Each row is a point. Examples show where two turns around zero, p and q, send a point. Write where each new point lands after one turn and then the other. Backwards means that the second turn is done in reverse. Each puzzle has new turns, and all numbers are rounded.

Turn p:
[-56 -23  15] => [-47  -5  40]
[ 32  40 -10] => [ 21  20 -43]
[-18 -37 -22] => [-13 -41  17]
[42 20 17] => [ 39  27 -14]
Turn q:
[ 13 -38 -23] => [ -9 -44  12]
[15  9 23] => [22 14 12]
[29 57  8] => [ 50  27 -30]
[-57 -28  -8] => [-64   3   7]
Where do these land?
q, then p: [ 76  13 -16] => [ 72 -31   2]
p, then q: [-23  -2   0] => [-18  13   4]
q, then p: [-58  -1 -27] => [-62 -16  -7]
q, then p: [ 15 -20 -28] => [  6 -28  24]
q, then p: [-22  22  55] => [ -7  55 -30]
p, then q: [ 12 -11  15] => [19  5 10]

Turn p:
[-59 -19 -26 -19] => [-30  44 -18 -41]
[ 29  31 -44  30] => [  5 -22 -52  38]
[-45   7 -35  -7] => [-29  37 -31 -12]
[ 45 -42  53  36] => [ 14 -73  46 -14]
[ 23   6  24 -48] => [44 22 31  7]
[ 7 18 29  7] => [-3 -8 26 23]
Turn q:
[-40 -47 -54  27] => [-79  25   7 -24]
[ -4   4 -54  20] => [-46  18 -25  17]
[-19 -20 -33  -4] => [-30  28  -1 -12]
[31 26 57 16] => [ 43 -55   5  16]
[ 38   4  37 -29] => [ 56 -15 -13 -14]
[ -5  32  47 -30] => [56 -2 27 17]
Where do these land?
p, then q: [ -4  -5 -29  62] => [-51  34  12 -28]
q, then p backwards: [-24  49  -8 -45] => [  9  49   6 -51]
q, then p: [ 40 -25 -36  64] => [-30  31 -41 -64]
p, then q: [-28  18  23 -10] => [  9 -12  29  25]
p, then q: [ 33 -17  35  -7] => [ 26 -30  -4 -32]
q, then p: [-26  30  14 -61] => [ 21 -26  17  64]
q, then p: [  9 -50   0  -4] => [ 23  43   5 -14]

Turn p:
[-29  31  28 -26  12 -22] => [  0  11 -24 -54  -3 -16]
[-37 -34  12   4  24 -23] => [-15  -9  30 -36  36  -2]
[ 36 -27 -35   0 -26  50] => [ 24 -12  24  58 -26  34]
[30 12 12 -4 30 27] => [ 42 -15 -20  15   8 -14]
[-38  -5   4  26 -20   0] => [-20  34  11  -8  19  22]
[ 11  32 -21  -3  -2 -22] => [-23  -9 -33   4 -17  -7]
[ 27  -9   0   3 -18 -10] => [ -7   1  12  22 -16 -17]
Turn q:
[ 18  26   2   5  19 -23] => [ -4  23  34 -11  -6  -7]
[-39 -29 -26  26  44 -40] => [-51  12  12  22  61 -10]
[  7 -33  28 -26 -17  10] => [ 19 -49  -1   8  -5  12]
[-33   5 -19  20  28 -38] => [-49  23  12   0  31  -6]
[-12   6  24 -27 -36  42] => [ 23 -28 -36 -21 -26  28]
[  9 -25  30   1  21  32] => [ 37 -12   5  14  20  30]
[ 10   5 -11   6 -26  16] => [ 11   5 -22   6 -22  -8]
[ 24  22   4   6 -35   7] => [ 12   8  -6   1 -46  -4]
[ 15  23 -33 -12   3  -4] => [  4  18   0 -21  -5 -35]
Where do these land?
q, then p backwards: [  6  30 -21   4   0 -14] => [ -5   6  24  -3 -22 -21]
q, then p: [-25   5 -22 -33   3  -1] => [ -7 -34   8 -29 -10   6]
p, then q: [  1   3   6 -15 -16  39] => [ 31  10  -4   4 -31  -4]
q, then p: [-12 -20  11  20 -21  13] => [-6  3  4 27 15 26]
p, then q: [ -6   9 -15  14  20  55] => [ 49  31  -6  17  13 -10]
q, then p backwards: [ 47 -15  -5  10  17 -76] => [ 38 -69  17  14 -27 -34]
q, then p: [-12 -11  47   0  -5 -16] => [29 22 29  2 15 18]

Turn p:
[20 22 10 -8  5 -1] => [-11  13  14   6 -21 -10]
[ 9 12  6  5 -1 33] => [ 25  19   2  11 -16  -2]
[ 12  -4 -10  -7  33  16] => [  4  26   4   8  18 -23]
[-12  -5  16  -4 -16 -17] => [-10 -12   1 -17  -5  21]
[ 18 -13   1   7 -13 -13] => [  3 -21  15 -11  -3  -9]
[ 16 -11  15  15   2 -15] => [  0 -12  29  -5   4   1]
[ 20  -5  -5 -10 -11   5] => [  7  -3   1 -12 -12 -19]
[-76 -12 -25  -7   7   1] => [ -8   1 -60   3  41  36]
[-6 16 -9 10 -7 -8] => [ -7 -12  -6  17  -7   5]
Turn q:
[  7 -11 -13  -9 -18 -10] => [ 12   4 -16   8  12 -15]
[-13 -12  12 -30  -2  23] => [-27  -7  -6 -24   6 -21]
[-1 -4 12  1 27 16] => [-24 -11  15  -5   3  14]
[ 11   1 -15  16  13 -25] => [14 11 10 27  7 14]
[-21  22 -20  16  -3 -26] => [ 17  38   3  10 -18   9]
[ 23  29  20 -10  32 -18] => [12 -8 55 -1  5  2]
[-15 -20  -6  18 -15   5] => [ -9   2 -30  11 -12   4]
[ 8 19 -8 -1 -9 23] => [ 13  -4  -7 -27   3  12]
[  2 -24  19  -1 -25  12] => [ -7 -26 -24   1  -8 -18]
Where do these land?
p, then q: [-24 -15 -25  24  -2 -19] => [-32  -1  -7  21  20  23]
q, then p: [-25  -1  23  -4  -1 -10] => [-10 -21  -6  -7 -12  22]
q, then p: [-15  -2  20  25   9  -5] => [ 22 -16  -8  -3 -11  21]
q, then p: [ 12  26  12 -10   3  31] => [ -1  22  -6 -38  -2  -9]
p, then q: [18  4 15 -2 -4 29] => [ 31 -16   6  -8  -3  -9]
p, then q: [  7   7  -7 -23  15 -23] => [-11  29   6   2 -17 -11]
p, then q: [-10   9 -10  17 -19 -26] => [-24  -3 -29  13   0   3]
q, then p: [ 28 -22  -7   2  -6  24] => [ 11   6  -6  -3  36 -20]
p, then q: [  9  -5 -22 -29   4  -2] => [  7  32   8  10   6 -13]

Turn p:
[ 10  45 -23  39 -39 -34  27  -9] => [  5   1 -39  51 -35 -38  20 -19]
[ 13 -26   3   4  -1  12  43  20] => [ -9  -6 -33 -11  24  25  20 -19]
[-16 -11   7  -8  49  34  -2  15] => [  8  29  21 -14  37  34 -13   2]
[ -6 -16  44  -4  28  -2  15  17] => [-32  15  21 -16  28  16  21 -12]
[  0  11   4   9 -29  15 -26 -19] => [ -6 -13   1  19 -24   1 -12  32]
[ -7 -11  -2 -25  20   5 -20 -40] => [ -6  -1  23 -20 -11   3 -46  -2]
[-28   3  -8 -47  -8   8 -29  -6] => [  6 -11  16 -19  17 -26 -36  32]
[ 56  37 -21  30 -36 -35  13  15] => [ 19   4 -44  15 -53 -28  51  -7]
[-22 -32  -3   1  16  -3 -21   6] => [ 12 -20  33  -6  18  13  -6  -6]
Turn q:
[ 32 -37 -31   7 -13 -26 -38 -11] => [ -7 -42  -1   2  25 -31 -43 -25]
[-12  -2  42 -28  20 -14  30 -16] => [-34  41  11 -20  -9 -13  19  23]
[  7  23 -20  27 -14 -27  36  35] => [  7 -11  16  49 -28  17 -19  30]
[-10   5  14  31  21  37 -15   5] => [ -1   4  -8   5   6  36  28 -34]
[ -8   1  27   1  -2 -23  14  17] => [-22  21   6   6  -2  14 -12  22]
[ 12 -47  -9 -21   8 -11   8 -10] => [-29 -17 -10  -4  18 -39   3  10]
[-10  -7 -10  23 -40  26  27 -40] => [  4 -50  12 -35 -27  15  21  11]
[-11  52  -8 -11  13 -15   6   6] => [ 28  36   5  14 -32  -3  -6   2]
[-53   3   1  -8  15  15 -36  21] => [ 10  28 -58  -8   3  22  -2 -16]
[ 55   9  -6 -22  -7  39 -32  -6] => [ 43  -9  27  -8  50 -18  13 -23]
Where do these land?
p, then q: [ 35   0   2 -17  -4  17  -8  -9] => [ 32  -2 -14  -4  14  -4  -5  22]
p, then q: [-11 -25  11 -13 -13   8 -30   3] => [-20  11 -18   3  34   6   5  11]
p, then q: [ 30  -4  -6   3  24 -24 -33  24] => [  2   9  42 -12  15  -8  10  38]
q, then p backwards: [-30  38   3 -31  20   9  58 -13] => [ 53  51  15  11  -4  -8 -32  22]
q, then p: [ -8 -69  14  24  -9  20  -2 -10] => [ 10 -18  13 -10  54  16 -41 -25]
q, then p: [ 11 -33 -35 -20 -16   6  -6   1] => [ 24 -19  16 -26   0   4  11 -33]
q, then p: [-16  76  -8   8  25 -18  12 -26] => [-36  -8 -38  24 -46 -28  14  38]
q, then p: [  4  25  11  17 -18 -53   7  13] => [-3 -7 28 21 -8  2 19 52]
p, then q: [-15  -8   8  29  -9  34   1  18] => [ -3 -11  -8  28   4  23  33 -13]

Turn p:
[ 15 -15   5  17   0 -10  38  17] => [ 25 -10  -4 -20  15 -29  17  12]
[  8  -8  14 -12 -15  -8 -32  16] => [ -6 -13  17 -21  -5  15 -28  -8]
[  8   6  16  -2  19   7   4 -31] => [11 13  8 17 13 24 20  0]
[ -3 -17 -57 -19  -5 -12   3   7] => [-38 -28  -9  13   4 -35   1 -21]
[ -2  10  14  10  16   2 -29  20] => [  4  12   8   1   4   9 -36  16]
[21 76 15  2 -2 21 27 10] => [ 62  12 -51  21 -11  16 -12 -10]
[-16 -15 -25  15  -7  -6  -9 -43] => [-26   4  25  24 -22  -8  29  -1]
[-13 -21   4  -7  -7  25 -27  -7] => [-31  -6   7  -5 -10  26  -2  16]
[-17 -15  15  -3   1 -18  23  12] => [ -1  16  -2 -31  12 -17  10  -2]
Turn q:
[-21  27 -17 -18  25  18 -26  -6] => [ 14 -11  -8 -28  23  30  -7  28]
[ -4 -13 -26  42 -30  -4  20  -8] => [ 15  31   0  48 -11 -11  13  10]
[ -5 -24 -18 -11 -16   8  17 -19] => [ -8  19 -17  16 -26  17  -8   2]
[ 13   3 -14 -18 -14  -8 -28  17] => [-10 -27  24   4  -8   8 -10  19]
[ 18 -12  11  13  17 -20 -16  19] => [ -1 -21  13   8  17 -25 -17 -14]
[ 12   2  44   7 -25 -13   8 -15] => [ -9  23  28 -14 -16 -19  12 -29]
[-10 -10   8 -25  -8  30  28  21] => [-37  -5 -29  -3  -8  13  25  -4]
[ 25  -2  34 -18  23  37   2 -24] => [ -5  -1  -4 -25   9  34   1 -52]
[-12  19 -17  24   3 -34  29  14] => [ 27  -1 -15   9  -7 -42  16  20]
[-17  10  -5   4  24 -14 -34   0] => [ 14  -6   8 -16  27  -5 -25  21]
Where do these land?
p, then q: [ 13  -9  13 -23  -8 -24   1 -29] => [  3  24 -12 -20  -9  13   3 -32]
p, then q: [ 23 -16  19 -16  46 -11 -16 -20] => [  7   0 -17 -23  45   3   3 -37]
p, then q: [-16  -9  16 -18  15   1  -1  13] => [  4 -12 -13 -22  11  13  -3  13]
p, then q: [-16  11  -6  33   5   5  33  28] => [ 15 -38   9  12 -20 -25   0  22]
q, then p: [  5  -9 -18  16 -30  46  20   7] => [ 18  10 -29  13 -19 -19  25  37]
q, then p: [  7  18 -38   3 -27  23  19  29] => [ 14 -16 -22 -21  -4 -35  20  36]
q, then p: [  6 -20  21  -2  13 -35 -35  -5] => [-12  18  39  -7   3  25 -24 -14]
q, then p: [  8  24  18  -7 -14  -3 -21 -20] => [ 13   3  -8 -19   8  36   2 -11]
p, then q: [-31  10 -25  14   1  -1   1  -2] => [ 13  11  11   2  -5 -22  10  30]

Turn p:
[ 22  56   2  32   8  26  11  -8 -28] => [-33 -21 -21  32 -47  22 -23  10  -4]
[  6 -25  11  31 -22 -11  39  27   0] => [ 10 -19  16  18 -17 -18  54   5   0]
[ 53  21  30  15  -2   9 -13  31  14] => [ -3  11  37  35 -26  36  -1  18  27]
[ -5  13  -7 -14 -20 -11  12 -24  43] => [-35  26  -4 -15  22 -13  13  24   3]
[ 23 -57 -14   1 -12 -10  66  -7   5] => [ 32  10 -28  15  -5 -49  60  16  15]
[-55  -3 -21 -31  41 -22 -18   0  -9] => [ 10  -2 -15 -12  54  -2 -26 -39 -37]
[-19 -27  13   2  30  13 -37 -39  14] => [ -2  19 -12 -35   9   5 -15 -50  29]
[  0   9  28  -7   4 -44 -23  11 -36] => [ 14  14  38  11 -16  -6 -23 -22 -39]
[-30  41   3 -40  -8  21 -20   3  -9] => [ -9  -1  -6 -30  12  39 -31  18 -36]
[  6 -29 -45  11 -18  29 -18   6   5] => [ 18 -36  -6 -18  14 -14  -9  18  42]
Turn q:
[-26 -37  44 -27 -31   3  32  31   3] => [-21 -17  -1 -38 -38  13 -48  22 -33]
[ 14  37   4  34 -30   7  -8  37 -22] => [-10   4  36  10   8 -21  30  50 -14]
[-12   1 -10   2  47   8 -21 -11 -11] => [ -2  33 -17  21   5  25  14 -20  13]
[ -3 -27 -12  16 -22 -18  18  19 -32] => [-41 -32  -7  11   0  -1  -7  26   2]
[ 39  13  48 -32  27  11 -20  -8  29] => [ 26  24  32 -39  16  19   4 -44 -27]
[-25   2 -35  -2  22  49  30  38   3] => [  9   8 -53  -5 -34  17  38  33 -11]
[ 29   7 -13 -23  13 -32  28 -33  17] => [  1 -20 -12 -29  15 -26   6 -47  21]
[-28  16 -16 -22  18  -7 -36 -20 -36] => [-13  47 -25  33  25 -10 -15 -11   3]
[ 44  22  14 -24   2  11 -48 -29  10] => [ 37  18  27   4  46  -5   3 -36 -26]
[-11 -28 -34  41  -6 -16 -22 -13  44] => [ 36 -30   1  23   5  21 -12  12  56]
[-26  15  15  -9 -17 -34  28   9 -33] => [-49  10   0 -12 -13 -35 -20  13   3]
[  4 -22  -4  45 -22  18  19 -19  29] => [ 27 -46  17  19 -34   4   5   3  14]
Where do these land?
q, then p: [ -7   6  22 -23 -33 -32  12 -26   4] => [  2  30  33 -20  11 -16 -28 -21  -8]
q, then p backwards: [ 30   1  13  19 -22 -23  -8 -16  30] => [ -5 -27 -11  17 -13 -10 -37  30   0]
q, then p backwards: [-24 -24 -18   4  76  -3  11  36 -14] => [  2  23  34  -1  21  59  25 -26  44]
p, then q: [ 14  16  -9  22 -36 -16  25   1  -6] => [-31 -13  10 -11 -11   0 -20  35  12]
p, then q: [-36 -40 -31  17  41  19 -21   2 -30] => [ 18 -35 -20  22  33  22  -9 -58  13]
p, then q: [-33   4 -38   2  47  37   9  -4  14] => [ 22  -7 -54  28   2  31  17 -18  25]
p, then q backwards: [  0  11  14   2 -54 -14  -9  16  49] => [ 21  26  27  34  -3 -26  -5  48 -11]
q, then p backwards: [ -9 -11 -16   4  71  25  -6 -11 -15] => [ 4  1 42  3 52 24 32 -7 20]
q, then p: [ 38 -32   9 -35 -15  14  16   5 -27] => [ 43 -15 -28 -21 -10 -19 -18 -29 -18]
q, then p: [  3  29  48  11 -37   9  -1  -1   2] => [  9  21  42  -1 -36   8   2  -6 -32]
p, then q: [ 24  40   6 -23 -38 -16 -27   0  -7] => [-10  39  30  -6  12   8 -15  40 -27]

Turn p:
[ 14  -4 -19  20 -10 -21 -32  -2 -36  -7 -25] => [ 44 -19 -20   2   5  -7 -25 -19  20   4 -18]
[-38 -18   5 -37  11 -20  14  -9  -9  -7  18] => [-30  -7   4 -45   3   8   6 -17  -5 -32   3]
[-14  21   7  -6   1  17 -24 -20  42   6  -3] => [-28   6  17   5 -13   9  -6  34   5  16 -31]
[-21  -9  19  20 -18 -24  17 -12  32  -4  33] => [ -9 -13 -13 -23  -4  -4  44  40  -9 -11   0]
[  7 -38 -30  10 -52 -13 -12  32 -25  35  -2] => [ 21   3 -65 -10  22   9  15 -35  12  38   2]
[ 44  19  -6  -8  18 -31  16   0  -9  -1 -47] => [ 14   1  14  28  43 -38 -29  -6  24 -15  10]
[ 11  -5  -8  22  -2   6   9   7 -34   9 -59] => [ 14 -19 -26  48  18  -3 -30 -27   2  -6   2]
[  1   2  19   5  23  15 -10  26   3  14  29] => [ -3   1  27   1 -19  -6  26 -15 -19  24   4]
[-18  27 -19 -23 -14  45  11 -20  19 -54  25] => [ -9  35  11 -23 -36  34 -35  45 -18 -14  20]
[-26  29  -2 -10  26  37  -6  39  16 -18  21] => [-23   1  34 -12 -34   4 -19   4 -37  32  22]
[ 16  -9  50  -9 -10 -13  11  -5  -8  12  12] => [  6  17   5   2  19 -14  37  -8 -21 -22 -19]
[ 24   2 -25  27 -10 -20   5 -36 -22  36 -16] => [ 15   0 -34  29  -3 -20   6  -9  52 -14  -9]
[  0 -18  10 -12  36  22   0   1  30 -20  15] => [-12  -5  48  -4  -2  30  11  10  -7   1  13]
Turn q:
[ 14  -1  14  -9  -4  35 -26 -42  14   6 -11] => [ 34  13 -16  10 -20   9 -17   8  -6  37 -22]
[ 36 -18   2  14  10  38 -11  -1  -4 -33   9] => [47 28  0 12  4  2  5 29 23 -1 14]
[-40   6   2  -5  22 -39  -1  17 -12 -26  10] => [-33 -13 -21  19   7   4  14 -11  -3 -49   2]
[ -9   4 -14  -3 -25 -24   9  23  21  32  12] => [-17 -35  26 -23  -7   0  -7 -20 -14   1  17]
[-24   0  -4  10   2 -24  17  33  76 -12   2] => [-22 -25  51  26 -40  29   5 -25   9 -24  17]
[ 29 -14  28  -3 -13  40 -39   4  -1 -44  -1] => [ 57  25  -3  28 -11  -9 -20  39  -7 -14   4]
[ 17  -1 -31 -47   4 -18   4 -38 -56  31   5] => [ -2   1 -49 -38  54 -14 -25 -33   5  23 -12]
[-5 -8  9 12 20  7 11 45 11 20  6] => [-26  -3  16 -18 -25   1   2  21  19 -12  24]
[-20  -3   3  16  -3  10  16 -22  -8  -3  20] => [  4 -12  -4  -6  12  22  24  13   0   2 -20]
[ 20  17  46 -34 -17  -7  16  28  -2 -31 -40] => [-16  46  32  20   6 -18 -45   8 -24 -29 -15]
[  9  -7  10  26   4 -26   7 -14 -18  30 -14] => [-32  -4  -5   3  20  -9   9  10  -7  37  10]
[-12  38 -38   3  15 -11  -4 -21 -34   4  23] => [  1   4 -40 -27  19   1  39 -34 -10  -4  -1]
[-15 -14 -28  21 -15  19   1 -12  14  26 -23] => [  6 -26  15  -6 -18 -19  17  -6  16  35 -18]
Where do these land?
p, then q backwards: [ 18 -10  54  15  20 -16  -3   6 -19 -18 -11] => [-13   7 -15   9 -55  -8  -2   0  -1 -38   3]
q, then p: [  7  -7  13  10   9 -45 -31   7  19 -42  10] => [ 44 -21  -6   1 -47   8  20  14  -4  -4  19]
q, then p: [-27 -10 -14   1 -27   0   8   2 -28  14  -3] => [-10 -21   6 -10  37   7  -3 -20   7 -16   5]
q, then p: [ 19 -18  13 -18  19 -23 -21  11  13   2 -29] => [ 11 -21 -12 -18 -28  -9  12  17  11  24 -25]
q, then p: [ 15 -12  22  -8  15  -7 -10  53  11 -29  10] => [ 35  -3  14 -33 -21   0   3  29 -33  16   2]
p, then q: [-25   2 -27  13 -14  15   0  -3  -4  64   1] => [ -1 -46  20 -12 -11  -1  30 -34   2  25 -26]
q, then p: [-14   0  10 -28 -29   1  18  -4   9  26  -7] => [ -7  -6   1   1  16  17 -13 -25  -5  -2 -40]
p, then q: [  6 -19 -17  14   7  37  -6 -23   9 -19  13] => [ 34   8  29 -18 -18   2   0  27  -6   0  -3]
q, then p: [ 32 -31  28 -10  30 -53  18  16   8 -18  19] => [  1 -27  36 -14 -64  18  16  14 -18  24   1]
q, then p: [-31  48 -27  21 -12  36  30 -17   4  41  -6] => [-49  37 -28  17  41  -2 -13 -17  -6 -40  -7]
q, then p: [ 25  39  -4  -3   8  35 -32 -32 -22 -27  43] => [ 28  56  11  21 -11 -17 -34  -8  28   2  42]
p, then q backwards: [-53  21 -15 -12   6  29  16 -23  -7  17  -7] => [-32  11  28 -26  36 -20  -6  21  19  20 -15]
p, then q: [-10   9 -18  12 -42  20  14 -12  16  19 -16] => [  6 -17  10 -21 -24 -25  37 -22   8  -7   8]
q, then p: [ 37 -10 -19  -5  10 -27   0  18  -9 -31 -17] => [ 12 -18  30 -12 -26 -26  18  30  14  -8  -3]
